Each row of a before or after table is a point. The points were changed in one or more steps. Then noise was added and the rows were shuffled. The steps act on how far a point lies along the listed directions, d1 being the first. Name the steps. A step turns or swaps two directions, mirrors them in a line or flattens them onto one, adds a multiple of one to another, or multiplies one. Angles are multiples of 10 degrees, from the lower direction toward the higher: turns from -170 to 170, lines from 10 to 170 but not 90. Use the fewest steps. Two steps may share a direction if one is a turn and the other turns, adds or multiplies; they go together, in the order done. Otherwise the lowest direction goes first.

Directions:
(1): | -.12 |  .50 |  .00 |
(2): | -.39 | -.09 |  .32 |
(3): | .31 | .08 | .40 |
Before:
|  .47 |  .62 |  .49 |
|  .31 |  .29 |  .20 |
| -.25 |  .09 |  .10 |
|  .52 | -.22 |  .53 |
|  .03 | -.13 |  .30 |
| -.24 |  .38 | -.24 |
|  .48 | -.60 |  .27 |
|  .21 |  .27 |  .20 |
|  .39 | -.47 |  .04 |
|  .17 | -.10 |  .07 |
|  .07 |  .46 | -.13 |
After (11 x 3):
|  .17 | -.03 |  .00 |
|  .43 | -.19 |  .13 |
|  .12 | -.05 |  .29 |
| -.19 |  .03 |  .17 |
|  .09 |  .18 | -.18 |
|  .28 |  .15 |  .09 |
|  .63 |  .02 |  .33 |
| -.25 |  .12 | -.18 |
|  .67 |  .36 |  .25 |
|  .38 |  .20 |  .06 |
|  .30 | -.16 | -.06 |
Steps: multiply d1 by 0.4; turn d2 and d3 by 20 degrees

Directions:
(1): | -.14 | -.25 |  .36 |  .09 | -.03 |  .50 |  .53 | -.08 |  .19 |
(2): | -.10 |  .09 |  .42 | -.30 | -.21 |  .26 | -.26 |  .39 | -.43 |
(3): | -.64 | -.04 | -.02 | -.02 | -.34 | -.41 |  .18 |  .21 |  .13 |
Before, 8 rows:
| -.07 | -.03 | -.42 |  .11 | -.08 | -.53 | -.03 |  .24 | -.13 |
| -.62 | -.40 | -.17 |  .35 | -.06 | -.38 |  .57 | -.33 |  .62 |
| -.56 |  .04 |  .04 | -.08 | -.26 | -.04 |  .33 | -.16 |  .09 |
|  .41 |  .08 | -.18 |  .13 |  .30 | -.03 | -.22 | -.33 | -.11 |
| -.07 | -.15 | -.15 |  .19 |  .04 | -.18 |  .17 | -.41 |  .12 |
|  .04 |  .16 |  .42 | -.25 | -.11 |  .27 | -.37 |  .01 | -.35 |
|  .30 | -.05 | -.09 | -.17 |  .16 |  .03 | -.22 | -.21 | -.16 |
| -.24 | -.03 |  .46 | -.23 | -.37 |  .22 | -.13 |  .36 | -.29 |
After:
|  .07 |  .18 |  .41 | -.23 | -.11 |  .23 | -.40 |  .00 | -.36 |
| -.59 | -.05 |  .18 | -.04 | -.26 |  .10 |  .49 | -.17 |  .17 |
| -.01 |  .11 | -.65 |  .07 | -.04 | -.80 | -.33 |  .30 | -.23 |
|  .33 |  .01 | -.19 | -.21 |  .16 | -.08 | -.34 | -.21 | -.22 |
|  .50 |  .15 | -.30 |  .09 |  .31 | -.19 | -.41 | -.32 | -.15 |
| -.22 | -.09 |  .51 | -.19 | -.39 |  .30 | -.05 |  .35 | -.26 |
| -.69 | -.53 |  .00 |  .41 | -.07 | -.11 |  .87 | -.35 |  .73 |
| -.07 | -.17 | -.10 |  .22 |  .03 | -.15 |  .22 | -.41 |  .13 |
Steps: multiply d1 by 2
